Each row of a before or after table is a point. The points were changed in one or more steps. Then noise was added and the rows were shuffled. The steps act on how far a point lies along the listed directions, d1 being the first. Write out the steps. A step turns or swaps two directions, mirrors them in a line or flattens them onto one, adds a multiple of one to another, or multiplies one. Angles are multiples of 10 degrees, from the lower direction toward the higher: turns from -170 to 170, lines from 10 to 170 but not 90. Use the fewest steps. Two steps may share a direction if one is a turn and the other turns, adds or multiplies; they go together, in the order done. Otherwise the lowest direction goes first.

Directions:
(1): [10 40]
(2): [-40  10]
Before (14 x 2):
[[  7   4]
 [  0  16]
 [  4 -22]
 [  9   2]
 [-11   0]
 [  8  15]
 [  2  10]
 [ -8 -60]
 [ 11  15]
 [ 11   3]
 [-12  -8]
 [ 10  12]
 [  5  14]
 [-25  23]]
After (14 x 2):
[[-10 -14]
 [  1 -10]
 [  2  -9]
 [ -4  10]
 [ 53  32]
 [-31  13]
 [  0  14]
 [-15  -5]
 [-10  -9]
 [ 21   5]
 [ -8  -5]
 [ -2  -9]
 [-11 -15]
 [ -8 -14]]
Steps: mirror d1 and d2 in the line at 70 degrees

Directions:
(1): [39 14]
(2): [ 14 -39]
Before (8 x 2):
[[ 11  -5]
 [ 17  12]
 [ -6  -6]
 [ 60  34]
 [ -8   6]
 [-23   7]
 [ 18   4]
 [  6  -3]]
After (8 x 2):
[[ 53  31]
 [ 18  -3]
 [-35   5]
 [ 21   4]
 [  9  -2]
 [ 15  11]
 [ -1  -5]
 [-11   6]]
Steps: add 0.7 times d2 to d1

Directions:
(1): [-14 -48  -8]
(2): [-44  16 -21]
Before (10 x 3):
[[-19  21 -10]
 [  8 -38  18]
 [ 60   5  27]
 [ 36 -45  17]
 [ 32 -16  14]
 [ 37 -23  17]
 [ 32   2  12]
 [ 26   2  21]
 [-11  -6  -3]
 [ -4 -28 -13]]
After (10 x 3):
[[ -9 -60  -7]
 [ 24 -25   7]
 [-21 -11 -23]
 [  9 -46   2]
 [-10   7  -4]
 [-23 -34   4]
 [ 45 -47  17]
 [  1  30   0]
 [ 17 -23  15]
 [  8 -38   3]]
Steps: turn d1 and d2 by 50 degrees

Directions:
(1): [-42 -30  16 -22]
(2): [-38  20  -7  40]
(3): [ -7 -14 -56  -9]
Before (8 x 4):
[[ 13  -4 -10   1]
 [ 15  13 -16  16]
 [-16   5 -11  10]
 [ 12  11  -3  14]
 [-33 -24 -56 -18]
 [ 17   4  -3  -6]
 [-17  21 -11  46]
 [ -2  16   2  22]]
After (8 x 4):
[[-25 -10   0  -1]
 [  6  -7  -2 -16]
 [ 23  29  60  13]
 [-12 -16   2 -10]
 [-12 -18  14 -15]
 [-14   6  15   6]
 [  7 -11   7  -7]
 [-47 -14  19  12]]
Steps: turn d1 and d2 by -150 degrees; turn d2 and d3 by 160 degrees

Directions:
(1): [  1  -5 -28 -15  60 -21]
(2): [ -6  -9 -47 -41 -28  14]
(3): [-16 -26  15  -6  24  57]
(4): [ 47 -11  31 -42   1  -5]
(5): [-37  43  23 -35   5  -3]
(6): [-35 -47  17  -9  -9 -33]
Before (14 x 6):
[[-12  -2  22 -15  -9  42]
 [ 14  -1  -5  17 -26 -19]
 [ 12   7 -31 -22  15   6]
 [-27  38   0  -6  19  10]
 [-21   0 -31 -28  -3  44]
 [-10   7   6 -31  17 -18]
 [ 32  -5  -8 -14  -4  -2]
 [ -7  39 -16  22   8  35]
 [-19   1   9  15   0   8]
 [ 20  16  -9   1 -20  13]
 [ 30  14 -29 -44  -2  25]
 [  5   9 -32   9   8  -1]
 [  7 -39  -6 -27 -12 -17]
 [-21  25  -4 -44  -1  -2]]
After (14 x 6):
[[-33  -9 -13  15  13  -5]
 [-12 -19 -39 -34   0 -20]
 [-61  -4 -48  34  40  -2]
 [  9  -5  -3 -18  -1 -16]
 [-19 -22 -16 -19  -9 -21]
 [ 16 -13  24 -19 -22 -11]
 [-11  10 -35   6  20 -10]
 [-27  -6 -19   9  -2 -21]
 [ 43  -1  20 -39 -41   4]
 [  0   0 -18 -11  17  41]
 [ 11  23  -8  13   1 -17]
 [ -8   5  -2  15   8  16]
 [  3  -6 -12 -18 -16  -9]
 [-28 -14 -50 -22  -8  20]]
Steps: turn d1 and d6 by 110 degrees; add -1 times d1 to d4; turn d2 and d3 by -20 degrees; multiply d5 by 0

Directions:
(1): [ 45  -3 -28  54  26 -15 -16  -8]
(2): [  2 -14  50  14  33  36 -28  30]
(3): [ 13   7  49 -11  26 -52  18 -24]
(4): [-10 -18  30  50 -53 -10  12   1]
Before (14 x 8):
[[-27  32 -38 -60 -10  18  21   0]
 [-36   7 -15 -41 -29  28  18 -17]
 [ 24  -7   4  41  11   6 -24  -4]
 [-13  16  -1   6  -9 -36   1 -23]
 [ 10  -9  13  -1  14  -5  -4   0]
 [-20  -4 -32 -27  -8  14   7 -16]
 [-22  19 -21 -26   3  28  -7  13]
 [ 16   2  -4  33   9  11 -26  -5]
 [  4  -1  15  -9  15   3 -18 -10]
 [ 28 -18  18  48  17 -42   4 -18]
 [  5   7 -28 -40  -6  -3  -2 -18]
 [-40   6  -2 -48  -1  18   5  -9]
 [ 23   3  -1  -4  25 -30   2 -16]
 [ 28 -10  20  46  -1 -26   5  -8]]
After (14 x 8):
[[-25  -3  55  19 -31  34   6  26]
 [  1 -21  30  11 -20  22 -21   9]
 [  0  -8 -24   5   0  27 -19  14]
 [ 28  10 -31 -12  36   1  -6  -7]
 [ 24   8 -16  25   5 -19  -8 -21]
 [-28  -8  50 -10 -12  24  10  -7]
 [-45  -9  23 -12 -28  21   6  -2]
 [ -7  -1 -20  -4 -23   5 -10 -12]
 [-14 -24  38  16  -5  15  -3  -4]
 [ 31  12 -26  20  12 -24  -8 -27]
 [-15   4  22  23 -32  -9  11   0]
 [ 16  -5 -47 -10  41   6 -16   3]
 [-16  13   3  -8  24  21 -28   8]
 [  1  -6 -15 -11  -7   5  -1   2]]
Steps: add -0.5 times d3 to d1; turn d3 and d4 by -140 degrees; multiply d2 by -1

Directions:
(1): [ 17 -18 -31   3  -7   7  16  15  60]
(2): [-20 -40  20  38 -10 -41  -8  -4   9]
(3): [ 35 -22  17 -19   9 -17   5  52 -18]
(4): [ 26  -7   8  13 -43  28 -46   2  -3]
Before (10 x 9):
[[-16  -1   9   7   6  -7  -6 -16  -2]
 [-29 -18 -13  33   9 -22  11 -25  43]
 [-40  -7   3  15   1 -19   0 -33   8]
 [  9  -9  16 -10   7 -15   9  29 -34]
 [-15   7  22   3   3  -5  -7 -10 -17]
 [-18  -4   7   7 -10 -13   0 -15  -6]
 [-47 -17  -8  22   6 -24  16 -19  11]
 [-15  20  34  -6  15 -19   1  -6 -49]
 [ -5  23  -4 -14  11   5   1   2 -27]
 [ 15   2  24 -11  -5  -1 -18  14 -49]]
After (10 x 9):
[[ 11  -9  28  -4  -7  -9 -20  18 -42]
 [-48   0   3  21   1 -21  -2 -41   7]
 [-58 -21  -4  34  -5 -33  10 -30   7]
 [-19   4  23   7   1  -9  -7 -14 -20]
 [-19  -9  11  13 -10 -18  -1 -19  -8]
 [-19  16  40  -4  15 -24   2 -10 -53]
 [ -2 -25  21   8   4 -34   3  22 -34]
 [-21   0  10   6   5  -6  -6 -15  -3]
 [-41 -21  -7  45  10 -25   4 -40  43]
 [  3  34  -3 -30  17  17   2   5 -35]]
Steps: add 0.3 times d4 to d1; turn d2 and d3 by -20 degrees; multiply d2 by 2
